Rows are points. A path goes straight from each point to the next, and from the last back to the first. The post is the endless flat space through its rows: a point in 2 columns, a line in 3, a plane in 4, and so on, so that a path can go around it. Count how often the path circles the post. Going back the other way cancels.

Post (1 x 2):
[[-26  14]]
Path:
[[-55  60]
 [-61   4]
 [-34 -21]
 [ 17 -11]
 [ 14 -39]
 [ 20  57]]
Times around: 1

Post:
[[ 59  -5 -46  28 -81 -33  54 -25]
 [-37   9  17 -48  42  81  12 -14]
 [ 48 -19  13 -23 -64 -24  43  26]
 [ 16  12 -31 -35 -13 -21   7   6]
 [ 26 -17  -7 -14  -1 -43  90  48]
 [-13  -8 -14 -48  58  95   0  55]
 [ 29 -29  13  18  17 -35  33  47]]
Path:
[[ 36   1  -4  17 -41 -16   7  29]
 [-17 -22   9  40   3   4  59   0]
 [ 18 -76 -21 -15 -38  39  32  53]
 [ 52 -66  21 -48 -23  29  48  23]
 [ -3   1 -20  18  71 -33  40 -21]
 [ 19 -52  51 -15   0   6  41  40]
 [-13 -32  -6  -4 -25 -27  29  48]
 [-13  12  21 -46   9  -5  27  39]
 [ 22  45 -36 -46  28 -50   4  50]
 [ -2   8 -12 -65  -6   3  66  71]
 [-10 -39  -3 -47 -21   5  55  29]
 [ 36 -27 -31 -25   5  11  36  49]
 [ 45   1  36 -45  38   4  77   9]
 [ 32  28 -41 -12  12  11  32  22]
 [  5  17  30 -15 -36 -26  83  15]
 [ 21 -20 -33 -15 -65   9  39  19]
 [  9 -60 -42 -29  15  22   5   8]
 [ 49 -32 -33  44  23 -31  56  24]
 [ 43 -13   2  27  -4  16  94   1]]
Times around: 2

Post (13 x 14):
[[ 15  20 -43  32  -6  13  41 -15  10  38 -51  20 -11 -56]
 [ -3 -20  25   2 -14 -31 -30  77  20   6  45  49 -56  18]
 [-24  16 -20  10  33  33  14 -44   5 -10  22  34  51  19]
 [-25  -4 -57   8 -50  25  39 -14  -9 -17  11 -19  69   4]
 [-52  13  -9  27  53  -2 -39  39  52 -32  12 -14   2  28]
 [-31  -4 -39 -28  17  -7 -51 -17  59  13  36 -15  36  21]
 [-29   8  26 -39  47  19 -53  32  -6  12  24 -40  40  26]
 [  9  55 -27  37 -25  33  33 -31  28  44  -9 -10 -46  20]
 [ 14  77 -29  40 -19 -77  85 -78 -11   3 -15 -19 -34 -54]
 [-75  14 -35 -45 -17  24 -48 -53 -28 -47  -4  -6  44  20]
 [ 18  49 -45  46 -34  -5   9  13  -6  14  61   4 -68 -81]
 [  4  42  48  74 -58 -40 -13  25  37  29  36  26 -48 -74]
 [-95 -11  -3 -55  -6  40  10 -24  19 -21  41 -33  25 -16]]
Path (19 x 14):
[[-14  -9 -37   8 -17  46  -6 -26  22 -12  22  44  37  27]
 [-16  52 -18 -10  -7  16  31 -15  32 -11  29 -20  27 -10]
 [-34  47  -2  18   9   5  28 -37  37 -19 -18 -10 -11 -38]
 [  4  68  -4  29 -39 -12  20 -11  15 -40  -5  -2  17 -75]
 [ 19  70 -20 -36 -33 -28 -45   1 -22 -16  24  37  -8 -31]
 [  5  34  -9  68  42  28 -34  -4  21 -46  25 -31  22 -19]
 [-19  -1  10  13  -5  -4  19  -7  -9  17 -43 -44 -11 -38]
 [-55  49 -44  71  21  12 -30   6  37   8  30 -11 -21 -58]
 [-56   6 -20  -3  12 -11  24  48  11 -13  62  19  12  15]
 [-38  30 -15  24  -7 -29  12  78  49  -7  24   5  15 -25]
 [-79  16 -45 -26  31  19 -35 -15  10  17  28 -24   9   3]
 [-30   3  -8  26   4  83 -13  46   3  25  66 -66  10  -8]
 [ 24 -21 -31  12  33   4  19 -27   7   9   5  22 -18 -37]
 [  1  30 -47   6  20 -15 -17 -36  34 -13  19  12  17  11]
 [  3  58 -43 -47 -13 -18   1 -50 -63 -67 -17  35 -55 -50]
 [-33 -27  17  -3  22   7 -17 -21  46  -5  40  21 -18  24]
 [-10 -36 -57  17 -14 -27 -18  31   5  16  52   3   2  19]
 [-61  46 -10  24  70  61 -34  -1 -30  11  28 -17  -4  10]
 [ 13 -16  24   0  12 -13  45  33 -47  11  22  -9   9 -21]]
Times around: 0

Post:
[[ 43 -47  20  27 -23  42   7  13  -5  -6   9 -32 -18  -4 -40 -14  -9  -9]
 [ -6  24   5  36  18   3 -11 -15  -7 -30  17 -37 -19  44  34  38   5  -1]
 [ 39 -19  36  32 -31  25  14  22  24 -33   9 -48   1  -5 -19  32   4 -17]
 [  7  10   5 -43  -6   6 -11  18  -5  15  -6 -25  -5 -23  26 -25  28  33]
 [ 50 -16 -20   6 -27 -14 -30 -39  28   5  10  -6  10   6 -18 -13  28 -26]
 [ 17  51  -7  35  20  -1 -18  15   0   6  24 -25  -2  17  20   6 -10 -16]
 [-43 -25  19 -47   0  -6 -38  35  11 -23 -27  30  50 -50  19 -66  40  12]
 [  5 -23 -43  10   2 -42  18 -59   4  57  12  13  50   4  12   5  -1  -2]
 [ -3  10   6 -16 -17  26  -6   9   3 -28  -1  14 -16 -30   1   6 -12  16]
 [ 18   7 -36  28  32 -13 -37  -1 -11  12  33  -5  15  14  52  49  -7  15]
 [ -7  12 -13  30  23 -42 -18 -12  -3  33  -2 -20 -18 -18  31  33  -8 -12]
 [ -1  -9  11 -20  13  11   2  38  -4 -31   7 -18  -9   8 -38  -1  14  16]
 [  1   1  10 -15  37  -1  13   1  10   6 -44  27  26 -23  27 -10  23  18]
 [ 21 -49 -49  10   1  -1  -8 -23  25  19  -5 -33  37  27  -2   1 -26  -1]
 [ 10 -15  46  -8  21  38  10  -6   9 -28  17 -23 -14 -27 -26  -2 -20  29]
 [ 18  -7  16 -60  24   1  -9   2 -27 -21 -29   7  25 -37  16 -32  -7   7]
 [  3  12  39 -10  -7  18 -53  16 -14  -8 -10 -20   3  25  -8  -4   0  20]]
Path, 21 rows:
[[ 17  33  36   5  23  -7 -15   5  -9   4 -45  17 -31 -67  33 -52  -8 -32]
 [ 12  -3  27  -7   3 -27 -15   1  -5  26  -1 -39   1 -78  24 -58 -12  -4]
 [  5   5 -34  44  -1  18 -18   3  15   7 -26  -7  37  38  13 -59  39 -32]
 [ -9  -2  20  -3  11   8  46 -19  24   0 -27 -29 -13   6   1  24  26  -8]
 [ -3 -10   8  18  -9  33 -36 -21   6 -27  34  30 -14 -18  30   3 -11   9]
 [ 24 -30   4  31 -23  -1  34  11   2  10  50 -78 -95  17 -30  26  -2  44]
 [ -8 -76  19 -24  -5  21  19  24 -21 -42 -30  48  31 -87 -71 -52   2  17]
 [ 44  17  16 -28  -5   8 -50 -19  19   0 -11  -5  27   1  -1  -2  42  -6]
 [ 24  26   9  18   0  23  12  20   4 -55  50  21  12 -46  22  -9 -20 -50]
 [ 24  -4  28  -1  17  -9 -40  22 -20  -2   1 -55 -21  30  35  71 -37  39]
 [  1 -47 -21 -15   4 -24  26 -10  22 -13 -33  -2  48 -39 -11 -61  21  -6]
 [ 22   8 -18  28  11  33  -6 -20 -18  45 -16 -33 -10  16  23  29   6  56]
 [ 10  -2   2   5  -3  48  46  16 -25  -5  -5 -42  -8 -29  -5  29 -20  35]
 [ 51  48 -26  17 -32  -2 -12  11  -2  23  37   4 -20 -20  33  26  31  50]
 [ -2  20  34  -5  40 -41   9  24 -38  26   2 -84 -19  13  21 -19 -14  -9]
 [ 40  17 -14  18  10  20 -40 -37  39 -34  24  31 -24 -20  55  21  -2 -41]
 [ 41 -27  18  16  14  24   6  -7   6 -34  34 -32  -5 -66  32  62  -5   8]
 [ 15 -24  -2  -7  -6  -1 -16 -10  -3 -12 -23  -7 -15 -41 -11 -38  19  -4]
 [ 18  15 -24  12 -47  18 -16 -14  -1  -3  43 -53 -19  66  34   0 -25  51]
 [ 26 -35  37  22  33 -20 -11   9   4  23 -17  -8  38 -10  15  12  12  -7]
 [-27  41  18 -34  42 -12 -31   7 -20  18  -1  30   6 -22  41   9 -14   5]]
Times around: 1
